Rows are points. Any point is a mix of the corners, with weights that add up to 1. It lies inside the corners' shape when no weight is negative. Is each point inside? If not, which corners have a negative weight?

Corners:
(1): [-1 29 41]
(2): [-49 -39 -60]
(3): [ 27   9 -28]
(4): [ -2 -36  41]
Points:
[-31 -20  13] => outside (3)
[ 2 19 22] => inside
[ -3 -32  31] => inside
[17 19 42] => outside (2)
[-18 -21  35] => outside (3)
[-21  -5  23] => outside (3)
[-34 -27 -44] => inside

Corners:
(1): [  7 -38   1 -15   3   8]
(2): [ -7 -60  10  -3  -9  -1]
(3): [ -4   7  10 -14 -57   2]
(4): [ -9  15 -33  34   5  16]
(5): [ -4  22 -22   9   8 -10]
(6): [-10  20   4  -3   3   7]
(7): [-15   9 -14 -29  -1  10]
Points:
[ -7  19 -10  -5  -5   6] => outside (2)
[-10 -17  -9  -9   3  12] => outside (3, 5)
[-15  20 -19  12  18   0] => outside (1, 3)
[ -6  -6  -3  -6 -15   9] => outside (5)
[ -4 -26  13   0 -37   3] => outside (5, 7)

Corners:
(1): [-52  10  -8   9 -23  -2   0 -28 -30]
(2): [ 15  -7 -16   2 -26  28  10  -5  12]
(3): [ -3 -12  10 -45  60  14  27  20   5]
(4): [ 17   1  -1  -6 -19  10  18  44  58]
(5): [  2   6 -12  10 -26  -9 -57 -15  32]
(6): [ -4   9   1  11  20  11  -2  -2 -32]
(7): [ -3  11  10  -3 -26  -7  24 -16 -16]
(8): [-11 -16 -16   9  14 -42   8 -17 -36]
(9): [  4   8 -13   6  58  -5   7 -21   6]
(10): [ -4 -13  19  25 -17  34   2 -18  18]
Points:
[ 11   0 -23  -9  44 -16 -13   3  11] => outside (1, 7, 10)
[ 7 -3 -2 -7 14  5  7  5 11] => outside (1)
[-19   0  15 -10  10   2  23  11 -18] => outside (2, 5, 9)
[ -3   5 -10  20  -5   3  -5  -1   4] => outside (3, 7)
[-13   2  -8  -1   6  -3   5 -17 -18] => outside (4, 10)
[-9 10  4  0 26 25 25 -3 -7] => outside (5, 8)

Corners:
(1): [ -5  16 -10   0  -2  15  49  -4   2  60  -4   5]
(2): [-14 -16  -4  -4  -9   6 -11  -4 -15 -12 -14  11]
(3): [ -4  -6   2  10  18   4 -22   4   5  -7  33  -2]
(4): [  6  -5  17 -27 -17   3  -4   0   6  -5  -4   5]
(5): [-12  -2 -16   3 -12   0   9   9   1 -10  -8  -3]
(6): [-9 -3 10  2 -3 -9 -6 -8  8 -7 -2  4]
(7): [ -6  -7 -17 -14 -20  -2  19 -29  11  17 -12   5]
(8): [28  6 -5  9  6  4 -7  4 -6 -4 20  7]
(9): [  7 -11   4   2 -13   3 -13   5  12  -4   0  11]
(10): [ 24  24  -1 -19 -13   6 -15  -3  -5  24  -2  12]
(11): [  0  -9  11 -19   0 -18 -15  -4 -11  21 -12   0]
(12): [ -1  -8  -8   6  18  11  -4  -1   6  -7 -10   0]
(13): [ -2  -2   1   6 -12   9  -6 -26   3  15   1 -17]
Points:
[17  1  0 -8 13  8 -6  4  8 12 10  8] => outside (2, 5, 6, 13)
[-3 -5 -3 -2 -5  5 -2 -7 -1  3 -5  1] => inside
[ 6  6 -6 -1 -8  6 10 -7  0  8 -1  3] => outside (3, 9, 11)
[-7 -5 -1  5 -4  5 15  9 -5  7 -9  1] => outside (3, 7, 10)
[-2 -3 -4  0 -5  6 -1 -4  4 -1  2  3] => outside (11)

Corners:
(1): [ 15  -7  -4   7 -10 -13  12  -3   3  -3  -1   2  -7 -17   3 -12  -9 -16]
(2): [ -3  -3   0 -12  15 -12  -1  27  -7   0   4  13  -2  -7  10  -9   5  13]
(3): [  1   9  -9  12   0   4   3   6  15   0 -11   4  10   1   7 -10  -1   8]
(4): [  3  -2   0  -7 -12   8   3 -13  16   1  -6   2  20 -60  -1  -9   2   6]
(5): [ -4   1  -1  -5 -14   1   6  -8  -1  -5   1  11  12  -6 -18  -3  -2   5]
(6): [ -2  -7  -5  13  -9 -22  -5   2   0   8  -8  -3  11  15  -4  35  -7   5]
(7): [12 -8  0 11  4 -8  8 17 -3 21 29 -3  8 15 11 -2  2 10]
(8): [  2   2  -2  -3  21 -11  11   2   3   9  -3   0  -1   6  13  -3   1   8]
(9): [ -1  -4   1  -5  -4   2   9  -4   1  -8   2   5 -11   9 -15  18   5  -2]
(10): [  9  -2  -8  -3  -2   1   4 -10 -14   3  -5  17  14   9   9   1   1   1]
(11): [ 10  11   8  -5 -11  -9  35  17 -12   0  20   1  10  11  -4  11   2   2]
(12): [ 34  -2   8 -12 -11   0   2  -9  13  22  21  -5  12  -8   6  -5   3   7]
(13): [  1   3  -6  -5 -11  -6   3  -8 -17  -4  -4  -4  12 -10   7  -5   3   2]
(14): [ 2 -6 -5  1  4  7 -1 -2  3 -2 -5 -5 13 12 12 -2 -5 13]
(15): [ 4 -6 -9 -3 -4  0  5  4  7 21  0 -4  0  4 14 -7  6  2]
(16): [  1   2  16  -4 -17   5   5  -4   6  -4  -5   0 -39   4  -3   7  -5   4]
(17): [ 0  8 -4 -6  5 -2  3 -9  8  8  1  4 15 11 14 -3 -1 -9]
(18): [ 15  -3  14  -3  -1   2   3 -13  15  11  -5   1   1  -6  13  -2   9   4]
(19): [  5  -2  -5  -9  -5   0   9  -5   5  -7   9   9  -4   7  11 -11   3   4]
Points:
[ 1 -1 -3 -3 -4 -7  9  1 -6  0  5  4  1 10  2  2 -1  2] => outside (3, 4, 12, 18)
[ 4 -1  0  2 -6 -5  6  3  4  4  3  0  1  7  2  5  0  2] => outside (4, 8, 10)
[ 6 -3 -1  0 -3 -1  2 -3  6  5 -3  2  2 -4  5 -3  1  5] => outside (11, 17)
[ 10   1   0  -2 -10   3  11  -4   3   5   3   1   5  -8   5 -11   1   6] => outside (2, 6, 9, 17)
[ 7 -1 -3 -3 -1 -4  6 -3  2  6  2  4 11 -6  6 -3  2  2] => outside (14, 16)
[ 0  0 -3 -3 -3 -2  6 -3  2  1 -4  3  3 -2  3  0  1  2] => outside (7, 12)

Corners:
(1): [  8   4  11 -10  10   9   4   1  -2  -2   7 -15  17   8   1  -5   6   3
   3  -2]
(2): [ -2   3   3   2   6 -12  10   1  -6  -7   4 -10  22   6   1  -4   5 -14
   2  -1]
(3): [ -9 -12  -1 -17 -14   5  -1   1  -4  14   4  -5   7   4   4   2  -4  -1
   7  12]
(4): [-11   7 -12  -2   9   1  -2   1  -9  -9  10  -6  -5   4  -4  -2  -3   1
   4  -5]
(5): [ -4   2   8  -2   5   3   8   4  -3 -10   8 -11   2   2  -6  -8  -9   4
 -11   8]
(6): [-13  -6   1  -8 -11   4 -18  -2   3  -9   2  10  -2  -4   0  -8   4   5
   5   5]
(7): [  0   3   6   0   1   7 -17  -4   0  -3   9  -3  -7   3  -5  -2  -7  -7
   5  -9]
(8): [  4   8   0  -1  -6   6   9   2   0   2   6  -4   3   4  -4  -6   8   3
 -10   0]
(9): [  2  -3  -8  -8  -6  -1   6   3  -3   4 -14  46  -7   2   5   3   4   3
   3  20]
(10): [ -1   5   5   2  -8 -17   6   8  -9 -12  10   2  -4   6   3  -4  -5   4
   5  -7]
(11): [  0   3   3   2   0   5  -1 -14   0  -5 -18  -6  -2  -3   2   7   4  -1
  12  -8]
(12): [  1   3   7   2 -10   4   3   6  -6  -8   8  -9  10   3  18  -6  -1   2
  -2  -1]
(13): [ 10  -4 -17   0   3  -6   6   6   0  -5   8 -11  10   3  -1  -3   0   3
  -1   2]
(14): [ 14   9   1 -20   1   2   3 -14  -1   3   3 -16  28   1   3  -8  -7   2
  -5   1]
(15): [ -3   5  10  -8   3  10  -3   4   5  -3  -1  -5  -2  -8   1  12  10 -11
   6 -11]
(16): [  0   1   0   5  10  -9  10   4 -16   0   3  -8   3  -8   6  -5   6  -1
   6  -9]
(17): [ -4   6   9   1   6   7  -7   6   0   2 -60   4  -5   0   0   3   5  -6
  10  -9]
(18): [ -7   4   7  -2   1   6   9   0   7  -1   4   3   8  -3   2  -8  -2   6
   3 -10]
(19): [ 6  6  8 -1  0  0 11  3 -6 11  7 -3 25 -5  6 20 12  4 -2  1]
(20): [ -5  -5  10  -7   8   9   5   5  -3  -2   5 -13  -1   9  -1  -1   6   1
 -16 -11]
(21): [ -9   4   2   4  10 -17   5  -2   1   4  -9  -2  -6   1  12  -3  -2   2
   6   0]
Points:
[ -4   5  13   1  -1   8   7   4  -3   1  -8   1   1   6   1   9   9  -6
   4 -11] => outside (5, 6, 13, 14, 16, 21)
[  0   3   4  -5   0   6   0  -1  -2  -5   1 -11   9   2  -2   0   2  -1
   1  -5] => outside (9, 16, 21)
[ -3   1  -4   8   8  -6  15   7  -4   6 -16   5   6  -5  12  13   7  -5
  16   7] => outside (6, 7, 8, 10, 14, 20)
[11  6  5  0  4  1  3 -2  0  1 -9  1 15 -5  4  5  8 -1  1  4] => outside (3, 4, 10, 18, 20)
[ 0  1  0 -2  0 -1  4 -1 -4 -2  5 -3  6  2  2 -2  1  2  1  0] => outside (15, 17)
[  0   3   3  -3   2   0   1   0  -3  -2   1 -10   6   1   3  -1   3  -1
   3  -7] => outside (5, 9)
[11  6  7 -2  8  1  5  1 -2  1 -9 -5  3  1 -1  4  6  0 -1 -3] => outside (2, 3, 4, 6, 12, 18)
[-10  -3  -2   0  -8  -3   7   5   1  -5  13   5   1   1   2   3   3   2
  -3   5] => outside (1, 7, 14, 16, 17)
